Rows are points. Each copy is the shape, with its points in the same order, turned, moved and blurred by noise. Some copies are also mirrored. Which?
In the rows, 128 means zero.

Shape:
[[149 132]
 [128 206]
 [102 148]
 [ 76 109]
 [ 98 133]
 [145 102]
 [159  65]]
Copy 1:
[[135 107]
 [ 48 104]
 [ 95 146]
 [126 193]
 [122 162]
 [155 118]
 [200 116]]
Copy 1 is: mirrored
Copy 2, 7 rows:
[[151 142]
 [216 104]
 [151 102]
 [110  86]
 [134 100]
 [129 153]
 [ 94 177]]
Copy 2 is: mirrored
Copy 3:
[[155 109]
 [171 183]
 [125 147]
 [ 81 122]
 [112 134]
 [142  85]
 [136  45]]
Copy 3 is: only turned

Shape:
[[192 171 178]
 [135 159 151]
 [123  56  66]
 [167  93 141]
 [155 113 123]
 [109 114 160]
 [150 137  74]
 [173 120 119]]
Copy 1 (8 x 3):
[[144 208  96]
 [127 163 140]
 [133  30  98]
 [173 117  95]
 [142 117 102]
 [158 115 159]
 [ 84 110  93]
 [124 132  85]]
Copy 1 is: only turned
Copy 2, 8 rows:
[[108  48 100]
 [148 102  97]
 [106 202 177]
 [ 85 125 127]
 [108 125 150]
 [126 143  85]
 [147 133 181]
 [ 99 106 152]]
Copy 2 is: mirrored
Copy 3, 8 rows:
[[161 134  46]
 [127 116  99]
 [ 78 209 183]
 [147 187 121]
 [120 170 117]
 [144 125 148]
 [ 70 170 106]
 [118 180 103]]
Copy 3 is: mirrored

Shape:
[[167 143 164]
 [142  73  88]
 [ 85  85  70]
 [171  87 137]
 [102 109 143]
 [ 95 191 148]
 [160 165 123]
 [ 97  99 114]]
Copy 1, 8 rows:
[[111 125 186]
 [ 92  93  88]
 [135 110  48]
 [ 92  83 147]
 [160 102 124]
 [177 178 157]
 [107 163 159]
 [149 103 103]]
Copy 1 is: mirrored
Copy 2 (8 x 3):
[[168 151 148]
 [134  52 144]
 [ 72  55 142]
 [174  92 159]
 [110 117 179]
 [ 91 186 137]
 [146 147 110]
 [ 94  93 164]]
Copy 2 is: only turned
Copy 3:
[[158  91 115]
 [ 82 115 183]
 [ 53 162 169]
 [105  69 153]
 [ 92 125 107]
 [159 171  87]
 [166 124 139]
 [ 78 148 135]]
Copy 3 is: mirrored

Shape:
[[157  60 111 134]
 [ 92 149 159 172]
 [179 132 120 180]
 [172 143 108 211]
 [ 85 120 142 163]
 [123  95 141 102]
 [134  88  92  94]
 [104 180 112 129]]
Copy 1, 8 rows:
[[128 115 141 220]
 [148 101 183 111]
 [ 95  59 140 154]
 [ 69  47 149 142]
 [134 124 199 142]
 [158 150 126 170]
 [118 159 113 191]
 [115 139 134  91]]
Copy 1 is: mirrored
Copy 2, 8 rows:
[[143  89  90 180]
 [162 181 143 120]
 [181 116  69 110]
 [216 123  80 100]
 [158 159 153 146]
 [ 97 120 125 159]
 [115  72 127 162]
 [146 127 169  83]]
Copy 2 is: mirrored
Copy 3, 8 rows:
[[149 155  55 123]
 [ 65 153 142  86]
 [102 188 111 162]
 [ 98 218 132 156]
 [ 94 152 122  73]
 [120 106  86 109]
 [170 118  90 120]
 [110 125 177 118]]
Copy 3 is: only turned

Shape:
[[146  38  95 158 193 117]
 [152  86  66  53  93 158]
 [109 127 167 112 159 127]
 [118 154 151 138 118 114]
 [ 90 123 120 162 117 167]
 [144 192 143  94 134 111]
 [157 103  82 111 116 142]
 [110 161 155 105 126 135]
 [143 114 154 114 103 158]
 [177 115 114  73 131 154]
 [121 110 111 207 176 201]
 [ 92 153 112 190  74  66]]
Copy 1:
[[185  89 109 215 161 120]
 [ 66  62 131 134 164 190]
 [169 126  94  98 126 137]
 [137 147 132 103  91 127]
 [109 149  75 156  95 135]
 [124 122 146  55 114 103]
 [101  81 131 149 136 149]
 [132 139 108  80 108 132]
 [130  95 112 116  85 170]
 [117  54 124 110 129 142]
 [134 107  47 192  81  78]
 [114 213 175 153  79 127]]
Copy 1 is: only turned
Copy 2 (12 x 6):
[[224  98 130 142 176 126]
 [126  54 170 203  84 108]
 [121 150  98 158 151 155]
 [111 168 112 128 120 128]
 [ 97 112 129 106 153  94]
 [ 95 187 147 167 101 152]
 [151  99 162 162 106 102]
 [ 83 156 116 151 125 139]
 [112 124 101 171 118  94]
 [132 116 148 215 110 114]
 [137 126 141 109 224  66]
 [130 156 127  42  72 116]]
Copy 2 is: mirrored
Copy 3 (12 x 6):
[[187 174 168  83  69  72]
 [ 71 108 143 100 126  20]
 [144 111 121 131 100 145]
 [126  91 152 118 135 161]
 [154 132 161 145 173 129]
 [ 76  67 157 123  88 166]
 [ 89 119 163  98 129  74]
 [107  82 135 141 116 145]
 [ 85 131 114 105 146 134]
 [ 61 126 137  95  95  80]
 [162 220 178 154 134 137]
 [170  50 196  89 179 169]]
Copy 3 is: mirrored
Copy 4 (12 x 6):
[[134  99 231 200 149 102]
 [198 129 195  99  57  81]
 [ 92 158 176 118 146 138]
 [117 162 121 130 137 143]
 [115 126 121 123 154  73]
 [100 159 130 110  87 177]
 [167 114 165 139  89 105]
 [101 166 133 100 123 141]
 [152 132 155  93 143 132]
 [159 118 187  99  82 145]
 [ 95  47 142 151 172  81]
 [146 183  68 194 143 113]]
Copy 4 is: mirrored

Shape (12 x 6):
[[154 101 102 137  91 156]
 [ 82 173  78 114 161 164]
 [154  79 159  95  64 162]
 [ 85 111 146 155 135 162]
 [ 93  78 122  99 127 157]
 [ 85 185 174 101 136 171]
 [187 107 180 116  97 150]
 [147 160 167 109 125 153]
 [153 165  88  92 166 176]
 [ 98 141 165  86  73  72]
 [ 80 178 127 134 124 155]
 [ 91 135 182 157 118 126]]
Copy 1:
[[139  97 111 102 122  66]
 [191 106 145  65 120 170]
 [134 125 104 166  86  54]
 [182 120 132 138 170 117]
 [165  97  87 147 127 127]
 [199 170 173 127 107 151]
 [131 175 110 136 104  48]
 [157 175 143 110 108  99]
 [182 140 109  42  91 130]
 [ 82 137 161 167  96 144]
 [179 127 180 103 129 144]
 [150 153 164 151 168 119]]
Copy 1 is: mirrored
Copy 2, 12 rows:
[[142 138 120 190 142 139]
 [122 174 232 142 118 128]
 [ 99 156  79 199  90 129]
 [142 118 163 145  63 108]
 [ 94 132 159 179  70 150]
 [103 203 165 129  75  83]
 [123 165  57 142 106 149]
 [115 190 118 117 114 114]
 [122 205 174 141 136 179]
 [ 39 133 112 151 127  67]
 [128 161 192 137 113  77]
 [122 124 125 110  73  72]]
Copy 2 is: only turned
Copy 3 (12 x 6):
[[130 142 139  75 130 179]
 [146 223 155 156 130 129]
 [102 101 161  47  90 147]
 [183 134 165 116 127 116]
 [121 130 197 118 125 135]
 [153 183 144 121  71  66]
 [123  99 114  71  65 152]
 [135 152 112 105  68 115]
 [121 208 131 147  80 169]
 [ 77 120 113  93 139  58]
 [162 195 137 115 126  89]
 [174 118 124 104 124  79]]
Copy 3 is: mirrored
Copy 4 (12 x 6):
[[126  90 155 138 175 146]
 [182 132 139 203 116 101]
 [ 70  75 105 137 199 154]
 [101 163 138 159 139 143]
 [125 128  93 170 155 174]
 [ 96 148 101 195 131  62]
 [ 75  95 113 119 215 109]
 [104 119 107 147 176  73]
 [183 112 131 187 190  81]
 [ 96  81  61 103 100 110]
 [127 135 140 176 109  85]
 [ 81 159 118 123 124 110]]
Copy 4 is: mirrored

Shape (13 x 8):
[[166 164 106 145 175  84  94  98]
 [185 146 131  93 141 220 139 117]
 [175 180 140 146 188 131  98  98]
 [159 103  90  96  50 117 154 167]
 [130 124 111  92 111 143  90 106]
 [111 112  67 157  47 101 100 208]
 [118  64 134 164  79 132  95 186]
 [159 106  91 121 164 114 124 155]
 [139 105 116 183 139  71  99  98]
 [109 141 117 130 122 164 162 115]
 [173 129 132 144 128  76 145 104]
 [141 174 146  74 190 133 137 100]
 [169 194 167 100 184 114 118 102]]
Copy 1:
[[145 174 139  35 153 140 138 119]
 [ 33 158 126 113 120 162  55 100]
 [101 168 134  35 147 182 128 104]
 [150 139 126 154  85  66  40 125]
 [ 92 157 173  88 122  89  98 106]
 [188 109 105 126  58  45 109  68]
 [140 152 133 167  43  90 148  86]
 [115 159  93  92 111 113 116 148]
 [171 166 142  92 151 112 175 105]
 [ 99  94 142 127 138 130 104 103]
 [167 158 141 104 157 152 102 138]
 [ 77 125 162  55 138 174  92 165]
 [108 149 160  38 136 194  93 143]]
Copy 1 is: only turned
Copy 2, 13 rows:
[[100 137 148 129  70  62 106 115]
 [119 158  66 200 128 148  50 146]
 [119 139 145 165  79  73  63 107]
 [103 188  99 112 169 162 163 171]
 [132 132  95 118  94 143 103 172]
 [115 158 175 114 136 190 210 168]
 [152 114 176 125 188 172 150 170]
 [117 125 111 166 128  91 148 148]
 [107  89 164  91 119  95 127 105]
 [146 143  84 144 117 162 113  98]
 [104 149 128  97 144  87 110 104]
 [165 162  70 152  79  71  79 118]
 [156 175 115 144  86  54  51 112]]
Copy 2 is: mirrored
Copy 3 (13 x 8):
[[109 134 135 133 107 136 119  30]
 [107 131  80 153 205 117  87 130]
 [137 132 107 136 145 131 102  30]
 [ 75 147 180 108 121  81 125 184]
 [ 93  78 123 148 116 122 115 127]
 [ 95  91 231  45 109 115 128 161]
 [150  90 175  75  99 132  81 181]
 [ 86 148 121  90 106 151 106 110]
 [145 130 179 133  66 162 116  78]
 [132 122 132 134 162 148 163 138]
 [135 172 153 139  88 118 128  87]
 [111 134  53 144 136 118 151  73]
 [139 141  71 141 131  96 132  39]]
Copy 3 is: mirrored
Copy 4 (13 x 8):
[[152 178 175 169 145 116 112 158]
 [148  86  84 195 158 139 175  98]
 [174 134 174 187 143 117 144 164]
 [106 193  45 104 129 156 128  87]
 [ 98 163 118 153 156  94 157 100]
 [ 58 219 113  62 130 187 151 110]
 [ 46 177  97 112  79 152 179 138]
 [105 155 131 167 114 151  98 115]
 [ 99 198 143 150 118 108 112 196]
 [107 105  94 119 164 121 132 142]
 [152 184 103 145 119 113 105 167]
 [171  96 146 163 140  79 113 107]
 [202 126 161 164 129  86 132 131]]
Copy 4 is: only turned

Shape, 14 rows:
[[113 119 105 126 111 158 190 147 153]
 [111  94 173  96 102  91 114 102 188]
 [ 74 105  91 102 117 191 142  56 100]
 [166 157 146 155 101 137 153 183 157]
 [105  94 130 150 129 125 130  92  84]
 [179 152 154 134 167 169 170 162 196]
 [144 165  69 166 150 141 156 166 186]
 [ 84 114  81  81 116 188  72  63 106]
 [151 162 123 110 196 112 163 157 165]
 [121 178 160 105 183 119 143 201 156]
 [104  70  97  60 112 155 113 103 103]
 [157 197 135  90 135 101 155 124 144]
 [ 85 165 105 149 126 177 151 114 129]
 [ 68  81 148  53 132 105 127 120 130]]
Copy 1 (14 x 9):
[[137 141 176 119  88 104 135 150 161]
 [187 136 163  88 170 111 143  74 111]
 [165 158  89 158  53  69 156 112 124]
 [120 136 188 139 175 141 122 175 164]
 [137 110 119 154  93 117 138 109  80]
 [128 204 200 123 155 123  89 183 129]
 [101 178 159 110 123 171 157 199 150]
 [158 188  65 176  99  72 181  93 122]
 [ 97 208 169  91 132 165  95 136 128]
 [ 60 174 148  81 172 142  79 131 145]
 [135 165 130 157  93  71 175  56 124]
 [141 176 143 120 144 178  82 108 173]
 [134 150 100 128  98 105 128 172 155]
 [135 149 137  90 113  73 138  44 119]]
Copy 1 is: only turned
Copy 2:
[[133  99 145 161 104 134  92 116 142]
 [194 142 160 171 153 156 181 132  82]
 [ 99 128 204 215  56 127 146  72 148]
 [153 126  69 121 112 151  83 132 123]
 [110 157 137 199 121 109 163 106 168]
 [189 138 133  68 120 137  83 112 145]
 [123 111 124 106 132  93  57 109 119]
 [ 84 132 189 175  72 118 191  53  96]
 [169 105 140  89 120  78 117 132 161]
 [206  80  91  93 135  83 134 103 148]
 [ 91 108 189 181  98 162 189  97 123]
 [169 129 124 111  71  83 138 161 108]
 [131 128 142 174  71 104  97  76 132]
 [169  79 165 194 122 129 212 104 139]]
Copy 2 is: mirrored
